Each row of a before or after table is a point. The points were changed in one or more steps. Then noise was added and the rows were shuffled. The steps act on how far a point lies along the listed directions, d1 being the first. Write out the steps. A step turns or swaps two directions, mirrors them in a line or flattens them onto one, adds a multiple of one to another, or multiplies one. Angles are multiples of 10 degrees, from the lower direction toward the higher: turns from -170 to 170, lines from 10 to 170 but not 90. Use the fewest steps. Two steps may share a direction if one is a turn and the other turns, adds or multiplies; they go together, in the order done. Otherwise the lowest direction goes first.
In the rows, zero is written as 128.

Directions:
(1): [159 108 178]
(2): [114 180 157]
(3): [180 154 107]
Before (13 x 3):
[[123 113 155]
 [103 110 142]
 [ 94 169 155]
 [109 153 151]
 [158 141 126]
 [103  98 133]
 [144 117 146]
 [133 102 152]
 [113  94 143]
 [148 124 147]
 [103 124 122]
 [ 83 170 149]
 [150 163 183]]
After, 13 rows:
[[182 106 179]
 [178 125 144]
 [163 140 115]
 [154 102 184]
 [162 102 177]
 [ 96 199 118]
 [160 145 130]
 [147 117 248]
 [115 101 154]
 [123 155  92]
 [120 161 149]
 [172 124 173]
 [104 184 139]]
Steps: multiply d1 by 2.5; mirror d2 and d3 in the line at 170 degrees

Directions:
(1): [177  88 112  99]
(2): [150 161  73 150]
(3): [123  84 122 183]
Before:
[[136  97  84 227]
 [127 135 184 114]
 [120 146 119 181]
 [137  63 103 161]
 [173 118  82 133]
 [ 69 206 118 184]
 [148 168 105 100]
 [127 122 147  88]]
After, 8 rows:
[[201 109  76 119]
 [136  87 110 131]
 [ 87 189 115 172]
 [169 145 103  98]
 [137 156 123 163]
 [171 117  79 162]
 [103 149 189 139]
 [117 122 150 105]]
Steps: add 0.7 times d2 to d1; multiply d3 by 0.4

Directions:
(1): [167 105 160 143 171  79]
(2): [139 112  96 134 187 179]
Before, 14 rows:
[[158 115 172 139 155  36]
 [137 135 155 139 108  32]
 [ 88 158 118 124  79 140]
 [ 77 152 103  81  47 163]
 [132 140 159 148 148 118]
 [148 109 156 144 163  90]
 [ 89 168 116 115  67 139]
 [129 112 142 135 164  74]
 [174  97 169 141 178  98]
 [160 131 168 170 150  59]
 [141 115 191 120 120  54]
 [132 131 143 139 117  65]
 [107 144 133 115  54 115]
 [ 89 162 112 135  88 177]]
After (14 x 6):
[[113 129  60 124 182 200]
 [ 91 152  58 129 132 185]
 [ 96 163 134 119  63 105]
 [121 141 137 143 158 158]
 [111 157 173 141  74  95]
 [126 114 104 138 176 170]
 [ 93 126  91 106 139 213]
 [103 146 120 110  61 140]
 [103 139  78 127 129 162]
 [152 102 109 136 191 186]
 [123 138  82 159 173 194]
 [108 120  95 132 176 157]
 [ 97 148 151  85  37  90]
 [ 98 156 138 120  73 112]]
Steps: swap d1 and d2

Directions:
(1): [200 139 135  90 100 125]
(2): [ 87 100 138  62 107 112]
(3): [115 137 159 164  60 105]
(4): [147  67 181 142 146 134]
Before, 14 rows:
[[101 113 142 138 124 118]
 [133 113 139 149 136 133]
 [115 123 121 125 131 116]
 [158 140 138 175  98 110]
 [119 123 115 125 159 129]
 [125 122 113 118 169 137]
 [109 128 135 153 115 134]
 [132 138 122 123 114 126]
 [116 172  96 141 138 142]
 [123 120 138 148 160 138]
 [132  87 176 167 119 131]
 [125 110 138 140 134 138]
 [130 137 131 143 105 126]
 [149 151 104 170 137 145]]
After, 14 rows:
[[108 128 129 143 113 123]
 [ 81 132 173 248  51  86]
 [141 124 132 142 123 131]
 [156 120 131 124 175 145]
 [127 121 166 165  75 123]
 [ 98  91 138 214 183 158]
 [154 155 159 157  32 104]
 [152 130 155 121  75 107]
 [140 118 128 113 126 116]
 [151 106 105  94 198 145]
 [157 109  90  74 234 160]
 [106 132 157 178  75 115]
 [100  88 151 173 193 157]
 [146 130 126 124 121 131]]
Steps: add 1.5 times d2 to d4; turn d1 and d4 by -120 degrees; multiply d3 by 3

Directions:
(1): [168 118 168 186 110  77 105 136]
(2): [ 89 156  98 199  99 152 137 110]
(3): [116 106 118 124 120 156  36 126]
(4): [157 117 141 118 108 143 134  38]
Before (13 x 8):
[[142 127 141 129 127 120 126 117]
 [137 121 137 129 127 123 115 133]
 [154 115 142 127 119 130 125 100]
 [131 133 129 120 127 130 138 111]
 [135 120 127 134 126 119 114 134]
 [121 126 114 133 121 145 111 119]
 [135 130 140 132 121 114 124 130]
 [142 126 139 146 120 126 121 124]
 [139 118 137 138 126 126 117 131]
 [142 123 132 124 127 126 112 132]
 [133 130 134 128 122 128 123 123]
 [134 123 136 136 127 121 107 135]
 [117 139 119 177 110 133 117 122]]
After, 13 rows:
[[153 117 151 147 122 106  99 128]
 [125 138 125 114 131 132 150 120]
 [149 114 141 142 123 108 106 127]
 [154 123 153 135 128 103 127 126]
 [152 125 153 173 112 107 120 125]
 [158 116 145 120 129 114 110 129]
 [149 125 153 144 118  96 115 136]
 [101 158 111 250  81 136 119 105]
 [137 129 138 132 118 122 126 123]
 [172 115 159 131 123 105 140 113]
 [153 112 150 150 121 110 114 128]
 [153 114 151 131 126 110 111 130]
 [110 134 105 141 115 156 125 103]]
Steps: multiply d1 by 2.5; multiply d2 by 2.5; turn d3 and d4 by 40 degrees

Directions:
(1): [159 149  78 154 167 178  97 137 170]
(2): [163 155 178 116 126 178 174  85 143]
(3): [172  81 108 193 117 117 173 123 112]
(4): [178 137 164 120 184  69 123 149 144]
Before (11 x 9):
[[141 146 118 141 156 154 103 136 113]
 [ 96 150  77 128 149 114  92 151 135]
 [109 120 215  84 123  10 132 129  88]
 [114 143  86 136 145  97  97 160 134]
 [ 54 122 182  84  98  23 122 150  80]
 [152  91  55 183 125 132 134 142 144]
 [ 92  47 124 146  77  98 137 137 105]
 [164 106  60 193 153 132 102 144 142]
 [125 112  89 134 128 180 103 125 153]
 [108 127  87 148 114 163  83 141 118]
 [ 84 141 108 108  92 124  90 136 119]]
After, 11 rows:
[[177 158 121 147 180 123 144 129 151]
 [161 163 121 122 163 110  84 149 158]
 [153 126 120 161 140 145 128 128 100]
 [161  80 105 161 147 107 120 144 137]
 [186  85 157 176 119  86 190 107 103]
 [115 103 204  76 135  64 121 141 135]
 [ 98 222 191  43 170 147  86 120 173]
 [162  80 154 151 111  56 192 127 110]
 [ 83 210 193  44 123 180 100  84 152]
 [175 161 140 139 157 126 157 125 148]
 [176 117 125 160 157  98 104 155 123]]
Steps: multiply d3 by 1.3; turn d1 and d3 by 70 degrees; turn d2 and d4 by -120 degrees
